Each row of a before or after table is a point. One or more steps were done to the points. Then noise was added and the rows were shuffled. The steps act on columns, c1 being the first. Name the steps. A step turns or swaps two columns, mirrors them in a line or flattens them onto one, adds a multiple of one to another, or multiplies or shifts one. Angles are multiples of 10 degrees, from the lower column toward the higher: turns from -170 to 170, lines from 10 to 170 but not 90. Use the fewest steps. Two steps may share a column if one is a turn and the other turns, adds or multiplies; they go together, in the order done. Otherwise the lowest column goes first.

Before, 12 rows:
[[-0.23 -0.63  0.37]
 [ 0.14  0.34  0.15]
 [-0.16 -0.40 -0.28]
 [ 0.30 -0.50  0.18]
 [-0.67 -0.43 -0.28]
 [-0.77 -0.61 -0.26]
 [ 0.44  0.33  0.24]
 [ 0.22 -0.45  0.32]
 [ 0.35  0.23  0.19]
 [ 0.31  0.56 -0.06]
 [ 0.24 -0.82  0.31]
 [ 0.67  0.51 -0.36]]
After, 12 rows:
[[-0.11  0.54  0.31]
 [ 0.67 -0.62 -0.43]
 [-0.16  0.33  0.03]
 [-0.37 -0.49 -0.04]
 [ 0.68 -0.42 -0.32]
 [-0.36  0.26  0.14]
 [-0.34 -0.51  0.09]
 [-0.49  0.35  0.15]
 [-0.16 -0.61 -0.37]
 [-0.41 -0.81 -0.01]
 [-0.15  0.53  0.82]
 [ 0.31 -0.38  0.07]]
Steps: turn c1 and c3 by 130 degrees

Before (11 x 8):
[[ 0.53 -0.25 -0.03  0.28 -0.77 -0.21 -0.41  0.06]
 [ 0.31  0.66 -0.71  0.61 -0.05  0.09 -0.02  0.30]
 [-0.50 -0.34  0.36 -0.37 -0.65 -0.24  0.22  0.27]
 [ 0.39 -0.07 -0.23  0.18  0.10 -0.88 -0.13  0.51]
 [-0.55  0.58 -0.09 -0.11 -0.38 -0.97 -0.14 -0.02]
 [-0.23  0.12 -0.46 -0.10  0.22  0.13 -0.61  0.58]
 [ 0.18 -0.01 -0.52 -0.06  0.40 -0.83  0.38 -0.41]
 [ 0.50  0.83 -0.71  0.06  0.39 -0.08 -0.59  1.03]
 [ 0.31  0.46  0.28  0.14  0.41  0.35  0.04  0.39]
 [-0.24 -0.18  0.24 -0.46  0.22 -0.08  0.61  0.44]
 [-0.63  0.40  0.07  0.66  0.27 -0.15  0.57 -0.16]]
After:
[[ 0.14  0.11 -0.55 -0.05  0.43 -0.85 -0.56  0.06]
 [ 0.28  0.56  0.29  0.09  0.38  0.37  0.20 -0.32]
 [-0.55  0.45 -0.02 -0.14 -0.43 -1.02  0.09  0.11]
 [-0.14  0.16 -0.47 -0.11  0.24  0.16  0.83 -0.05]
 [-0.25 -0.14  0.24 -0.44  0.26 -0.07 -0.18 -0.74]
 [ 0.40  0.02 -0.25  0.20  0.12 -0.89  0.45 -0.27]
 [-0.52 -0.54  0.34 -0.37 -0.67 -0.21 -0.01 -0.35]
 [-0.63  0.47  0.03  0.64  0.27 -0.11 -0.53 -0.21]
 [ 0.32  0.61 -0.73  0.64 -0.11  0.12  0.20 -0.24]
 [ 0.51 -0.47 -0.05  0.27 -0.74 -0.20  0.33  0.21]
 [ 0.54  0.94 -0.68  0.04  0.42 -0.09  1.08 -0.37]]
Steps: add 0.3 times c5 to c2; turn c7 and c8 by -140 degrees

Before:
[[ 0.15 -0.24 -0.22 -0.11  0.08  0.12  0.35  0.21 -0.34  0.09  0.04  0.09]
 [ 0.02 -0.25 -0.51 -0.23 -0.06  0.52  0.22 -0.39  0.01  0.53 -0.19 -0.21]
 [ 0.08 -0.35  0.13 -0.37 -0.30  0.06 -0.38 -0.43  0.58  0.22 -0.46 -0.07]
 [ 0.09 -0.32  0.12 -0.27 -0.03  0.19  0.47  0.21  0.29  0.11 -0.10  0.61]
 [-1.13  0.20  0.44 -0.42 -0.09  0.44  0.41  0.27 -0.22  0.06  0.21 -0.06]
 [-0.08 -0.33  0.71  1.31  0.19  0.00 -0.41  0.34  0.53 -0.10  0.16 -0.23]
 [ 0.01  0.26 -0.10 -0.04 -0.17 -0.86  0.03 -0.69  0.20 -0.17 -0.78  0.79]
 [-0.19 -0.16  0.25 -0.05  1.49  0.23  0.23  0.42  0.34  0.05  0.10  0.60]
 [-0.11 -0.13 -0.24  0.05 -0.31  0.03  0.32  0.09  0.18  1.04 -1.23 -0.25]
 [ 0.19 -0.10  0.55  0.23 -0.17  0.39  0.41 -0.12 -0.47 -0.04 -0.81  0.05]
 [ 0.16  0.80 -0.22 -0.06 -0.15 -0.50  0.19  0.22 -0.41  0.20 -0.38 -0.23]
 [ 0.09  0.28  1.03  0.00  0.05  0.30 -0.22 -1.20 -0.01  0.45  0.06  0.59]
 [-0.07  0.36  0.04  0.03  0.58 -1.39  0.14 -0.09 -0.01  0.06  0.32 -0.27]
 [ 0.14 -0.19 -0.25 -0.42  0.12 -0.07  0.11  0.35 -1.10  0.00  0.23  0.40]]
After:
[[ 0.29  0.32  0.13 -0.42 -0.05  0.26  0.35  0.22  0.08  0.04 -0.09  0.63]
 [ 0.17  0.08 -0.25 -0.12 -0.32  0.13  0.14  0.02 -0.13  0.42 -1.23 -0.22]
 [-0.27  0.18 -0.23 -0.24  0.11  0.17  0.14  0.23  0.14  0.16  0.01  0.06]
 [ 0.31  0.28  0.27 -0.14  1.51  0.08  0.11  0.44 -0.22  0.09  0.14  0.61]
 [ 0.02  0.60 -0.50 -0.26 -0.09  0.08  0.24 -0.43 -0.01  0.42 -0.21 -0.19]
 [-0.45 -0.70 -0.15 -0.17 -0.12 -0.55  0.13  0.23  0.13  0.05 -0.37 -0.19]
 [-0.09  0.21  1.03  0.11  0.05 -0.38 -0.11 -1.19  0.13  0.48  0.03  0.61]
 [ 0.24 -0.94 -0.11 -0.07 -0.18  0.09 -0.03 -0.68 -0.03 -0.63 -0.80  0.84]
 [ 0.00 -1.41  0.05 -0.05  0.57  0.15  0.05 -0.06 -0.07  0.22  0.31 -0.28]
 [ 0.49  0.07  0.69  0.99  0.21  0.29 -0.84  0.35 -0.08 -0.06  0.15 -0.22]
 [-1.07  0.04 -0.27 -0.28  0.10  0.16  0.26  0.35  0.07  0.11  0.22  0.40]
 [-0.49  0.41  0.60 -0.07 -0.19  0.00  0.07 -0.15  0.21 -0.46 -0.80  0.01]
 [ 0.62  0.16  0.09 -0.06 -0.24  0.28  0.06 -0.41  0.08 -0.03 -0.47 -0.08]
 [-0.27  0.31  0.50 -0.44 -0.15 -0.36  0.34  0.28 -1.14  0.11  0.26 -0.04]]
Steps: swap c1 and c9; turn c2 and c6 by -110 degrees; flatten c4 and c7 onto the line at 140 degrees; add 0.5 times c11 to c10

Before (11 x 20):
[[ 0.06 -0.47 -0.25  0.44  0.37 -0.48 -0.06  0.07  0.23 -0.25  0.30  0.36
   0.76  0.27 -0.54 -0.01 -0.03 -0.18 -0.95  0.32]
 [-0.25  0.17 -0.76  0.41  0.12 -0.34  0.14  0.14 -0.29  0.31  0.83 -0.20
  -0.78 -0.70 -0.54 -0.12 -0.01 -0.04  0.30 -0.37]
 [ 0.49 -0.90 -0.50  0.10 -0.54  0.00  0.13 -0.27 -0.04  0.42 -0.11  0.02
   0.61 -0.05 -0.15 -0.42 -0.03  0.05 -0.63 -0.23]
 [-0.24 -0.81  0.44 -0.46 -0.15  0.63 -0.14 -0.06  0.78 -0.78  1.14 -0.14
  -0.49  0.53  0.16 -0.18  0.25 -0.67 -0.79  0.52]
 [ 0.41 -0.46 -0.17 -0.42  0.20 -0.15 -0.80  0.03  0.12  0.15  0.83  0.57
  -0.02 -0.28 -0.30  0.13 -0.42 -0.26 -0.99 -0.14]
 [-0.22 -0.14 -0.26  0.18 -0.26  0.00 -0.62  1.13 -0.13 -0.09  0.22  0.83
   0.54 -0.01 -0.29  0.41 -0.13  0.34 -0.07 -0.07]
 [ 0.20 -0.06 -0.10 -0.42 -0.18 -0.04 -0.11  0.10 -0.32  0.16  0.50  0.01
   0.00 -0.14 -0.41  0.39 -0.45 -0.16 -1.13  0.16]
 [-0.12 -0.35 -0.54 -0.21  0.18 -0.15 -1.05  0.05  0.09 -0.46  0.08 -0.10
  -0.47 -0.37  0.09  0.13 -0.38 -0.15 -0.08  0.26]
 [-0.25 -0.33 -0.56 -0.23  0.31  0.13  0.07  0.44 -0.09 -0.18  0.27  0.05
  -0.55  0.76 -0.12  1.01 -0.12  0.07  0.15  0.56]
 [-1.00 -0.39 -0.29  0.36  0.05  0.42  0.39 -0.31 -0.40  0.67  0.75 -0.16
   0.55 -0.09 -0.08  0.24 -0.17  0.11 -0.23 -0.18]
 [ 0.01 -0.20  0.14  0.37  0.04  0.41  0.17 -0.78  0.30 -0.14  0.47 -0.41
   0.08  0.13 -0.25  0.43  0.38  0.41 -0.82 -0.04]]
After:
[[-0.13 -0.34 -0.52 -0.23  0.21 -0.19 -1.04  0.04  0.04 -0.45  0.12 -0.07
  -0.46 -0.40 -0.06 -0.60 -0.36 -0.14 -0.06  0.20]
 [-0.18 -0.10 -0.29  0.20 -0.26  0.10 -0.62  1.15 -0.15 -0.08  0.19  0.84
   0.50  0.02  0.22  0.58 -0.12  0.34 -0.05  0.35]
 [ 0.08 -0.47 -0.25  0.42  0.31 -0.26 -0.04  0.05  0.20 -0.23  0.30  0.36
   0.76  0.24  0.69 -0.91 -0.06 -0.22 -0.97  0.09]
 [-0.24 -0.38 -0.54 -0.27  0.28  0.12  0.07  0.45 -0.14 -0.18  0.26  0.06
  -0.55  0.80  0.02 -0.53 -0.13  0.12  0.17  1.13]
 [-0.21 -0.77  0.44 -0.51 -0.18  0.55 -0.17 -0.06  0.82 -0.78  1.15 -0.17
  -0.52  0.55 -0.39 -1.63  0.24 -0.66 -0.87 -0.07]
 [ 0.18 -0.08 -0.08 -0.42 -0.16  0.06 -0.04  0.12 -0.35  0.20  0.50  0.01
   0.01 -0.20  0.43 -0.06 -0.45 -0.16 -1.14  0.40]
 [ 0.05 -0.24  0.14  0.37  0.05  0.47  0.17 -0.79  0.31 -0.11  0.45 -0.41
   0.09  0.11  0.10  0.58  0.40  0.44 -0.84  0.42]
 [-0.24  0.21 -0.78  0.42  0.12 -0.12  0.15  0.16 -0.28  0.31  0.78 -0.22
  -0.78 -0.70  0.63  0.95 -0.03 -0.03  0.27 -0.28]
 [-0.99 -0.39 -0.30  0.36  0.07  0.43  0.35 -0.27 -0.34  0.66  0.73 -0.21
   0.54 -0.05 -0.05  0.70 -0.20  0.16 -0.17  0.18]
 [ 0.41 -0.44 -0.18 -0.38  0.27 -0.07 -0.83  0.07  0.14  0.11  0.87  0.56
  -0.07 -0.30  0.35  0.50 -0.45 -0.28 -0.99  0.06]
 [ 0.50 -0.88 -0.50  0.12 -0.53  0.05  0.19 -0.24 -0.05  0.42 -0.11  0.02
   0.60 -0.04  0.17  0.24  0.00  0.05 -0.60 -0.50]]
Steps: mirror c6 and c15 in the line at 170 degrees; turn c16 and c20 by 70 degrees; multiply c16 by 3
